Each row is a point. A path goes straight from each point to the next, and from the last back to the first. The post is the endless flat space through its rows: a point in 2 columns, a line in 3, a plane in 4, and so on, so that a path can go around it. How many times does the path go around the post? Going back the other way cancels.

Post (1 x 2):
[[-16 -12]]
Path:
[[-24  48]
 [ 16  44]
 [ 25  -3]
 [  7 -79]
 [-26 -36]
 [  1 -35]
 [ -4   2]]
Times around: 0

Post:
[[ 13   9  31 -75 -22  56 -31 -11]
 [ 26  -6 -52  16  -2 -17 -57 -54]
 [ 24  -8 -46  43  67 -29 -67  -9]
 [ -4  10  10 -68 -43  49  44  12]
 [ 13   4  47 -26 -62  31  -8  14]
 [ 26  -5 -57  -2  29 -78 -77  -3]
 [ 21  -4   0   5  40 -49 -36 -54]]
Path, 18 rows:
[[ 20  44 -19 -27  26 -12 -32  16]
 [-10   6   8   7  -2  36 -42 -47]
 [ -1 -18 -26 -17 -15 -10 -35   0]
 [ 17 -24  13  17  -6 -39 -30 -38]
 [-26 -15   8 -16 -45  12 -80 -56]
 [-11  41  15  -6 -11 -17 -18 -47]
 [ -6  26 -32 -25  -7  -2 -47 -31]
 [  9  49 -20  -5  29 -31 -69   3]
 [ 54  27 -38   7   6  -8 -42 -54]
 [ 53 -31 -21  -8  30  -3 -18 -42]
 [ -2 -52 -24  -6  20 -40  11 -52]
 [-25  -3   0 -10  -2   6 -10 -44]
 [  4   0  -3  25  -7  -3 -69  26]
 [  2 -15   1  -8 -43 -14 -10 -33]
 [ 22 -25 -18 -39  18 -10 -20  -2]
 [  9 -56 -13 -32 -20 -29 -20 -11]
 [  6  -5  33  19   1 -11 -60  -8]
 [-10  31 -66 -20  -1 -16 -48 -35]]
Times around: 1

Post:
[[  8   9 -29  27  -2 -21 -51 -65  19  53  13  37 -85  32]
 [ 18  10  -1 -77 -79 -62 -29 -46  37  12  27  33 -56  48]
 [ -6   1   8  22 -50  10 -10 -75 -11 -23  10 -19 -10 -51]
 [ -4   5 -14 -22  44  12 -53   3  12 -10   1  38   7  33]
 [ 21  19 -40  20 -57  57 -31  13 -57 -18  63 -51 -45  43]
 [ -8   9 -25 -49 -18 -41  62 -62 -28 -35 -14  35  46  13]
 [ -7   5 -30 -37 -18   5  55 -36  46  60  63 -39 -42 -19]
 [-43  -3 -20  62 -45  28  69 -33   3 -39  15  45  26 -56]
 [-20   2  -6 -40  48 -16  38  37 -44 -31 -29  32  22 -61]
 [ -2   3  89  40  53 -42 -31 -18  -4  49  33  22 -10 -12]
 [-14  -4  48 -21  11  23  55  28  12  49 -59  13   8 -34]
 [  0   1 -57 -54  -5 -35  12  41   2  25 -30   5  49 -13]
 [ 18  22 -28 -25  32 -74  -3   5  40 -13 -12 -41 -26  17]]
Path:
[[ 13 -12  21 -11   8 -30  24  23  19 -25  18  54 -25 -19]
 [ 13 -22  -3   1   5 -15  37   6  18   3  16 -34 -28  -5]
 [ 23   1  16 -39  29  12  20  -6  27  14  10  29 -29  19]
 [ 11  45 -15  14  10  28 -12  -5  -4   3  45  17   8 -35]
 [ 37  14 -28  -8 -39 -26  -5 -86  -7 -23   8   2 -12  19]
 [ 27 -29  -3 -55 -11 -31  11 -19   4 -14 -19 -26 -32 -45]
 [ 13  -5  -4 -19  10 -37  10 -41 -51 -13   9 -22 -49   8]
 [ 22  -8  25 -32  19 -19  32 -28 -30  29  33  21 -60 -21]
 [ 11  21  29  31  29  46  10 -26 -43   8 -13  35  -4 -69]
 [-11  37  10 -34 -31 -46  35 -12  -1  42  36  19  -8 -15]
 [-31  32 -24 -29   8  -7  -1  21  -9  14  32 -34  13 -13]
 [-46 -16   3  -3  19 -21  20 -44 -14  24  20  10 -16  -1]
 [  4 -44 -10   3 -25  -4   3  -9  12  31  55   6 -50   5]]
Times around: 1

Post (17 x 18):
[[ 10  12  18  10 -13  -2 -36 -59  69  -3 -40  16  19  37 -95   4 -38 -13]
 [  6   2  40   5 -82 -10 -48 -32   1  17  -5  15  35  44  13  34 -44 -18]
 [ 11  -6  31 -27   2  41  -6  14 -12  43  73 -14 -16  33   8  55  11   6]
 [  8   8  10  28   3 -43 -37 -18  21  14 -13  19  46  -3 -81  13  -1 -44]
 [ -6  23  29  26  21  -8 -15 -39  13 -42   0   7  19   6 -17 -37  41 -24]
 [-32  -4  27 -23   5 -29  65 -26  -9  28   1  -2 -15 -10  -2   8  18 -17]
 [-14  16  22  42  -7 -14  19 -14  44 -42   9  73  33  23 -54  -2  -9 -50]
 [-33  18   2  57   4  10  22 -29   2  16   6  23 -43 -34   7  22  29 -14]
 [-21   0 -52  -3  -4 -17  37  -6  12  10  65  -1  -7   7  31  12   8  15]
 [  4 -10  12 -10 -28   0   2  52  -9   9  16 -28 -33  60  44  80  35  22]
 [ 11 -10  47  15 -22  -1 -27  -4  23  34  -9  25  57  51  12  52 -16  52]
 [  0  -4   9 -19 -52  39  17  49  21  46  28 -23   7  12  25  24  29  16]
 [ -4  10  22   9 -56 -27 -39 -20   4 -15  -2  65  26  35 -70  -5   0  29]
 [ -9  -5 -32   0  -6  18  25  20 -48  20  -4  14  -4  16  23   1 -33   5]
 [-22   3   3 -23  17 -19   9  29  16  27  19  18 -46 -33  48   0  -8   4]
 [-24  -7  19  16 -12 -12  43  26 -14  19  36 -43 -27 -23  16  10 -47  25]
 [-33  -5  -9 -27  -6   6  32  -1 -23 -14   9  -7  -1 -65  30  48 -31  14]]
Path, 8 rows:
[[-12   6  -9  -2 -11 -11 -36 -14  -5 -12   9 -15  19  23  18  33  16 -23]
 [-50  12   1  19 -28 -34 -17  17  23  -1  23  15   2  -1 -16  12  -6   5]
 [-22 -10   3 -14  -2  27  -6  -5  12  -2   9  -3  13   5   9  -5   7 -10]
 [  8 -39   2   3   4 -21   9  38 -18  -8  29   0 -15  28  28  22  18  27]
 [ 29 -11   9   2  -8   8  17  48  21   2  27  -3   4 -23   5  57  -1  -3]
 [ 18   7  25  51  11 -10   1   4   8  30  14  37  17   9   3  34 -27  -7]
 [-14 -15  28  -3 -35  -9  27 -24 -19   9  16  13  13  24  26  35  -6  27]
 [-16 -22  13  -7 -41 -14   2   5  -7  14  25  48   9  29 -36  -2  34  23]]
Times around: 0

Post (17 x 18):
[[ -1  -7  16 -14  -6 -21  -2  -5  13   4 -20   6 -33   1 -19 -26 -18  18]
 [  0   6   3  -7 -18 -20  -7 -15  -8 -22 -24  13  23  -3  -3  25 -19  -5]
 [  7 -17 -30 -15  30   4 -23  16 -15 -27  16  15   8  21  -3  -3  37 -13]
 [-12  -5  -4  17 -11  -4 -11  -8  68   0 -31   2  22 -18  25 -14  42   5]
 [ 12 -14  14 -28  -5   3 -12 -12 -11  12 -17 -17 -11 -61 -10   2   4  13]
 [-15  22   1 -39   6 -18  11 -40  48   0  12   6  -6  13   3  33 -17  -7]
 [ -7  -9  26  22  -8  11   9 -21   0 -19   6  -1 -24  -8   1 -15 -26  11]
 [ 28  -3 -15 -37 -11  12   8  10   0 -26   0  -5   7  12   1  -3  -3  23]
 [ 11 -17  29 -28   4   9 -45   1  27 -13 -72   1  16   1  14   9  95 -70]
 [  6  -8   0 -17  -1   6  13  -4 -13  26 -12  18  -6   8   0  37 -23   1]
 [ -5  10  21   1 -11 -22  -4 -10  -3   1   3 -30  -8  31  -9  14 -16  16]
 [ -3 -11 -15  35   8  33 -16   8  40  -8  -9   8   6 -12 -34  25 -12   1]
 [  2   1  15 -18 -21  -6 -27   1  22   5   8   5  15  11  13   9 -22 -13]
 [ 18 -16 -39 -20  13   1  19   2 -21 -11  15 -14  17  20 -14 -12 -18 -21]
 [ -6  -1  24 -26  29   1   2 -17   1   1  -7  -2  13  17  -7 -19 -21  17]
 [  4  -2  22 -19  -6   6 -11 -28  11  15   5  14   2  20 -33 -25  31   2]
 [ 30  -8 -79   5 -13  54 -55  -4 -22   0 -22  -2   7  15  -3  14 -22   3]]
Path:
[[ -2  -9 -14 -13  -9   8 -12 -27  -9 -24  31  -8  22  10  21  18   4  -3]
 [ 31 -22   2 -28 -13 -22 -26  -1  31   0 -17  -6  -5  -3 -28   2   4   0]
 [  1   5   7  -9  11  -3   1  -1  32   6   7  -6  -3   6   5  29   5 -20]
 [ 25  17  -5 -25   7   7  -8 -11   8 -13 -12  -3  -3   4 -42 -16  11   0]
 [ 22   1  -5  -8   7  -4  -6 -11  13   2  -8 -30  -2  21  -4  11  32  -7]
 [  6 -29  -6   8  15  -6  13 -17  21  -2  14  -8  32  16  -4 -12 -26  10]
 [-25 -33  33  20  -9   8 -20 -12  11  -4  -7 -19   0  22  -8 -21 -12  -3]
 [-17  -4  18 -13  -1  11 -24   0   3  15  -9  25 -12   7 -10 -14  -2 -17]
 [ -8  30  12   4  -4   4  11 -12  38   0 -21   1 -19  18 -30   5  -2 -17]
 [ 29   7 -11  -9  -6  -6 -21   7 -13 -18   6 -14  29   8   0   0 -14  17]
 [ 14  -9 -17  -7  15  -7 -10 -22   9   7 -19   0   3  44  11   5   2   6]
 [ -1 -20  10 -20 -14  20   0  -8  17  20   7   5  23 -11  -6  13  -9 -11]
 [-20   1   7 -37 -23  24 -22 -23  11   5  -7  28  14  28  -4 -16   0   6]
 [ -2   3 -12   7   2  -1   2  22  35  11 -24  15   8  -6   1  -2 -14 -20]
 [ 19  -1 -15 -21   9  -2 -20  13  13   7   1  16  19 -13 -20  -1  -2  -5]
 [ 25  -5  10 -26   4 -15 -14 -18  13 -17   1  14   4 -14   0  29 -27  -4]
 [ 22  24   0 -10   7  10  -1  14 -18 -27  24  -5 -14  33   8   5  -6  16]
 [ -9   2  13  14 -28  -2 -17  -7  17  -8   7  20 -15  -6  -7  -5  -8 -12]
 [-15   3  13  11 -27   1 -18   4   9 -23  -3  -3 -14  35  -8  -6   1  -2]]
Times around: 1

Post, 17 rows:
[[ 22 -38   1   6 -47  18 -16 -21  31 -11  39 -81 -29  13 -51  22  12  73]
 [-11  40 -31  13 -17  -7  -7 -54 -15 -27 -31   9  36 -39  60   8  47 -13]
 [ -8  10 -41  -7 -14 -10  42  50 -20  -7 -76  15  37 -35  12  18   7   8]
 [ -9  24   2 -12  -2  -6 -61  42 -10  18 -31 -30  54  -8  18  12  50  11]
 [ 15  29 -37 -32   7 -35   5  -4  29  18 -34  20  56  15  -8 -35  37 -20]
 [ 24 -13  21 -20 -48  22 -70 -15  62 -63  27 -15 -45  -1  59   3 -43  -8]
 [  4 -16   3  15   7  21 -25   4  43  -7  82  -8 -53  -6  28  47 -12 -18]
 [-18   8  -5  -4 -11 -32   5  25 -27 -25 -37 -22  -3 -16  45 -55  52 -40]
 [  1 -13  24  40  36  38 -41 -11  68 -14   9 -11 -31 -24  52 -28 -14  45]
 [ -2  16 -19  22 -36 -22  -8  25 -39  -2 -13  67  51   8  20 -41  29  33]
 [ 27  26 -45  10  30 -30  -5   3 -63 -21 -52  -5  39  50  16   2  32  10]
 [  4 -12  34 -69  17  -3 -12 -35 -25  40  47 -39 -43  -9 -35  48 -21  59]
 [-10 -29 -40 -83   1  62 -41 -25 -15  36  35 -21 -68  15 -45  32  24  47]
 [  9 -48 -10  28 -21  19 -73 -37  33  24  49 -54 -30 -22  27  -4 -69  -7]
 [-38 -16 -11 -25  16   8 -51 -20 -16 -28  31 -17  -2 -12 -87  19 -20  47]
 [  6 -10  31 -49   4  90  14 -22 -40  13  25 -34   9  17 -55  19   9  22]
 [ -7  18   2  44 -15 -31 -24 -16 -13  10 -95  46   5  15 -33  -5  42  -8]]
Path (19 x 18):
[[ 19  20 -65  27 -10 -19 -14 -28  -2  26  12  16 -10   6   2  -5 -21  16]
 [  0  24  -4 -27  20  14 -70 -23   4  34  39 -21 -32  -2  27  21  -5  13]
 [ -7   2  17  -9 -85  -7 -13  24  23 -31 -22 -62 -28 -16  50  25  23  18]
 [ 18  24  42 -34 -13  23  -4 -18  24 -29  -2 -27 -24  26  27  39  -4  -2]
 [-33  30   2  31 -15  20   1  14 -13  27  10  22  12  -1  21  15 -20   0]
 [-32   1  33  23  31 -12 -57 -13 -41 -48 -16 -32  -6  -5  13   8  -3  31]
 [ -3 -33   0  -6 -56  32  16  -5  11 -14 -33 -40   3 -32   7   7  20  33]
 [ 15  -8 -26  -2  36  16 -61 -65  16 -10 -12 -34  -3  -6 -16  18  21   4]
 [ 42  28 -29  -5  -7   7 -25  53   5  -6  14 -22  45 -40  46 -12  53  22]
 [-31  34   2 -59  30  15 -64  -5 -24 -12   5 -10 -14 -27  -3  43  -8  24]
 [ 15  19  24  10  41 -16 -40   3  -3  22 -15 -60   1  33  -9  57 -25  40]
 [  0  15  28  -5  -7  33  -5 -30 -31  19   7  -6  -3  22  -6 -10 -37   1]
 [-42   1   7 -58 -13 -38 -46  54  18  44  -6  50   1  17  48 -12 -34 -11]
 [-16 -27  31  15 -11  19 -44  49  -4  -1   8   8  -4  -4  -2  29  23  73]
 [ 29 -39 -32   0  36  -3 -17 -24   3  23 -11   3 -30   4 -33  -2  -2  26]
 [ 13   8  13  -3  27  31  -9 -33  13   7  51  15 -22 -28 -29  34  31  -6]
 [ 27  46 -58  26  37 -21 -13  19 -15  29  -6 -20  41 -39  44  13 -15  30]
 [  1  44 -16 -17 -14  44 -18 -34  -6 -42  13 -19 -27  71  37  19  70  11]
 [-19  15  -6   2   0 -11 -35  33  29   0  14 -18  18  28 -23  -4  -9  23]]
Times around: 2

Post (17 x 18):
[[-35 -25 -14  41   3  14   7 -58  71  20  10  33 -47  37  16 -13  10  15]
 [-75 -27  -6  -5  -1  52  42   1   7  20   2  12 -30   9  11 -23   1 -10]
 [-27  28 -25  45  16  45  50 -15  74  28  17  39 -36   2   0 -35   6  -4]
 [ -8  17   3 -36  11  28 -28  50 -20  19  24 -49  22  15   9  10 -36  20]
 [ 17  -3  -8 -22 -65  21 -17 -26 -47 -31  24 -11  13 -39  27  -6   8  -9]
 [ -7   0 -13 -50  33  24 -28  21  -7  36  37 -42 -42   1 -43  17 -11   8]
 [ 24 -27 -26 -24 -31 -13  -1 -25   0 -88  20   3  -1  -1  -4   2 -17 -26]
 [  2  10   5 -33  15   5 -39  29 -56 -17  -5 -69  13 -21  11  23  10 -38]
 [ 23   5 -13 -34 -22 -36  11 -42 -38 -25  12   7   3 -17  42 -43  -4 -41]
 [ -1   2 -19 -66  34   9 -14  69   0  16 -42 -40  12 -17  -4  63 -16  38]
 [ 52 -25  42 -30 -42 -14   6  18 -58 -10  23  -5   7 -10  -1  17   1 -47]
 [-32 -23   7  17  -4  14  32 -13 -10  30   0   0  17 -60  -9 -33 -27 -27]
 [  8   2   0 -17   0  11 -14  27 -68 -10 -35 -28   4   5 -22   8 -27   6]
 [ 54 -28 -22 -11 -36   9  23 -23   0 -22   4  -5   8  10  18 -48  21 -30]
 [ 12   2 -12 -25 -29 -40  26 -26 -42 -42  19 -11  39   0 -12 -17  42 -26]
 [-61   0  -5  15 -37   5  14   9  13  19 -12  12 -37   0   8 -57 -21 -24]
 [ 21 -40 -41  32  17 -16  39 -16  23 -47  26   8 -37   4  26 -38  45  28]]
Path (28 x 18):
[[ -5  -7  -8  34  -7  35  -9 -23  -2  -2   4   9   2   1  59  30 -16  23]
 [-32  -7   3 -23 -44  -4  33  38 -65 -24   2   5 -49   4 -13 -11 -10 -20]
 [ -5  38 -15 -42 -75  38  19 -19  23 -34  50   1  40 -29  -5 -23 -32  -2]
 [ -6   6 -36 -58 -14  37   1 -21   6 -55 -17 -46  -1 -56 -69 -30  33 -95]
 [ 42   9  -7 -25 -42  -9 -35 -53 -15   7  39  24  -2  56  39 -55  -6  21]
 [ -5   2 -38 -35 -16  -2  43 -24 -55 -51   3  26  -9  12  14 -17  12  -4]
 [ 56  -7   7  29 -51 -11 -30 -29 -55 -11  44   7 -50  50  26 -34   2   5]
 [ 12   5  -7 -69  32 -17  18  14 -39  -5  69  -5   8  39 -18 -20 -39 -86]
 [  5 -25  17 -36 -21 -69 -16  -8  -5 -52   3   6  44   8  33  35  41 -15]
 [-43  14 -19 -26 -10 -47  31   8  -9 -33 -42   5   4  25 -29 -37   6 -21]
 [-48 -52 -10 -32  35   8 -13  15 -45   8  29 -59 -22  14 -17 -16  40   2]
 [-33 -44 -37 -69  10  17 -24  12 -13 -19 -49  -5 -42  85  26 -24  61  41]
 [ -3  26  28 -18  19  -3  31  11   8  19 -30 -26  61  13  34  -8  31 -46]
 [-37   2  -3  -2  22 -10   6   8 -24 -11  18 -59  -4  10 -31   5  51 -13]
 [ 19 -29 -15 -12  31 -35 -51 -66 -13 -19  36 -48 -52   0   0  23  23 -44]
 [ 20 -20  29  19  -9  -7   8  40 -53  31 -42  23 -10  42   6   2 -27 -15]
 [-48 -76 -21 -74 -14 -25  -3  27   6 -46 -25   3 -18  81 -57   6  35 -42]
 [-28 -52 -35   4  -8  75 -75   2 -42  -8   5 -56 -28  37   4   4 -35  16]
 [-24  -8 -34 -12  24 -54  23 -23 -46 -40  32  -8  16 -14 -11  13 -27  -9]
 [ -1 -53  -9 -14 -12 -54   4  32   7 -32  -4  17 -35  28 -17  11  23  -6]
 [-15 -54 -16 -64   1  57  25   5 -22   9  26   1  -3  14  -1   1  78  -9]
 [-40  32 -32  18  18  -1 -29 -56 -48  15  -4  -8  25  25  -4  16  11  15]
 [ -9  -4   4   6 -41  39  19 -21 -63  47   1 -16 -29  39  12   2  -9   4]
 [-27 -34  31   3  -5  47  31 -13  13  27  44  10 -64  10   6  37  -9  42]
 [ -4   4  12  -2 -42  29  21  -8   8  46 -18   4 -13 -59 -35  54   9 -21]
 [ 15  -9  -6 -20 -54 -39 -10  23   6   3 -30  15 -57  26 -26  36 -20  -6]
 [-52  11  19   4  11 -19 -14 -14  -1  25 -12  12   8   2  64   6 -30 -21]
 [-39  14 -13  -1  37  12 -30 -14 -28  -9  36 -36  54 -63  41  -9  45 -24]]
Times around: 0

Post:
[[ 12  36 -32  -6 -23  14   4  23  26   1  -1 -26  23  41  12  -4   2  34]
 [ 52 -10  29 -21   4   9  11  27  -6 -46  28 -68  56  18  46  -2 -32  15]
 [-17  -7 -16  15 -44  22 -27  20   8  38 -24  29   8  15 -11  21  35  54]
 [  9   4  -2  25 -28   5  45 -20  21   4  41  73  17  23  39  33  16 -10]
 [-23 -11 -32 -22 -19 -30 -36 -59  11 -19 -21  -8 -34  10 -39 -23 -21  22]
 [-15  11 -23  29 -22 -19  10  12  23 -26 -15 -29  25 -36  15 -19  15  -1]
 [-64  23 -39 -15 -13  38  33  33 -19  -5   7 -33 -33  21   6 -51  39  21]
 [-66  13 -14  -5 -27  18  50 -24 -22  -6 -24  18  44  37  38 -25   4  46]
 [  8   5 -24  15 -26   5  21   9  18  32  28 -12 -18  -4   1 -60   5 -11]
 [-12  45   4 -36  32   0 -10  -3 -65  13  10 -21 -23  71  17 -25  -1  72]
 [ 51  18  -5  29  19  54 -19   5  35 -47  22  -8  31 -18   5  24 -10  22]
 [-16  44 -13 -31 -23  24 -24 -39  24 -21  14  21  -4 -12   5   3  22  64]
 [ 13  16  20  23  56 -12 -17 -40  17  12  63  13  35  27 -37  26   0   8]
 [-20  26  -5 -11  11  24  18   9  34  -5   7   8  17 -35  -1  25 -17  49]
 [ 26  -4  43  22 -48 -13  58  21  27 -14   1  28   5 -12  -5 -22  21  -6]
 [ 22  38 -19 -13  49  14  20 -29   9  18   2 -66  -1   7  -8 -38  31 -28]
 [-26   8  22  39  16  40 -64  35  41  16  14 -29  15  43  24  -2  -5  17]]
Path:
[[  4  23  10 -24   2  22 -25 -28 -10  11 -29  31 -40 -36  30 -17 -49  53]
 [-34  42  37 -29  16  13  16  70  54 -16 -44  -4  21  25  16  19  22  53]
 [-10  19  31 -70  21  -5  -2  52 -23  21  53  -5 -16  15  26  20   9  60]
 [ 13  -4  21  11 -51 -63  -1  -2  74  34  44  18  40 -28  18  20  32 -40]
 [-41  66  -9  38 -24 -32  43  34  60  31  26  14   9  -5 -41  17  31 -16]
 [-54 -44   3  18  25  -3  -9  18 -79 -11  24  38 -87   2  10  42 -33  55]
 [ -2   4  34  45  -8  67  10 -27   3  41   0  68  22  32  41  -5  39  45]
 [ -5  37 -23  15  10 -65  77  61  53  15  27   5 -33 -95 -42 -27 -23   6]
 [ 46 -14 -17  26   3  32  -5  23 -21 -47  34   3  28   7  22 -11  -8  -9]
 [ -3  17  14 -53  -4   7 -20 -52 -39 -11  34  27  -9  21  40  40   5  -3]
 [-48  28  -3 -52  11  -4  21  14 -27  50  34  -5 -28   2 -32  51   0  42]
 [ 37   6  91 -11 -35   4  43  25  17  -6 -19 -17  72  15  27  35   6  78]
 [ 48 -50  46  15 -31  76 -16 -26 -28 -10  40 -11  95  -3  44  22  -6  34]
 [-60  -3 -37  19   8  20 -29 -33 -43 -20   5  37 -23  42 -13  22  24   9]
 [-34  39 -33  -9   2  48  -4   2  66  53 -29 -17  67 -10   6  13 -10  36]
 [ 28   9   5 -14  -7  48 -58  27 -29  -5  39 -54  14  16  39   2 -32  49]
 [  1 -34 -23  43 -36  46 -29 -15  22  37  40 -27  -9  37  -6 -66   9 -31]
 [-37 -19 -51  16 -23 -10   4   8   9   8   8 -48 -30  -9 -28 -10   2   6]
 [-11  50  48   4 -21  16 -25 -12  52  23   5  26 -18  -7   7  -1  10   9]
 [ 29  -3  -7  52   9   4  22   8  43  -7  64 -12  59 -41  36 -24 -31 -78]
 [-67  49   2   2   9  -2 -23   5  58  61 -35  29   4 -28  23  26  50  33]
 [-73  67   8 -56 -36 -13  54  39   6 -10  15 -54 -11  20  30 -63  72   6]
 [ 34  28   9   9  -9  -9 -42 -13 -17 -18  29 -60 -15  15  48 -43  53 -26]
 [ 10 -20 -12 -12 -31  31  26 -14  23   6  35 -43  44 -88   3 -13  19  12]
 [ 33 -19   3 -15  16  11  43   0   7 -14  46 -15  55 -21  45  38 -22  55]
 [-29 -25 -52 -48  25 -24  -6 -70 -27   7 -19  18 -28  21 -16   7  14  38]
 [ 30 -12 -14  35 -30   0  -2  31  41 -45   3  30  -2  20  36  11 -12 -27]
 [-16   9 -43   8 -41   8  -6  38  36  60  19  -6   1 -22 -23   7  31 -18]
 [-24  -3  33 -10 -38  11  17  46  10   0 -21 -19 -19 -27  33   2 -24  -7]]
Times around: 2
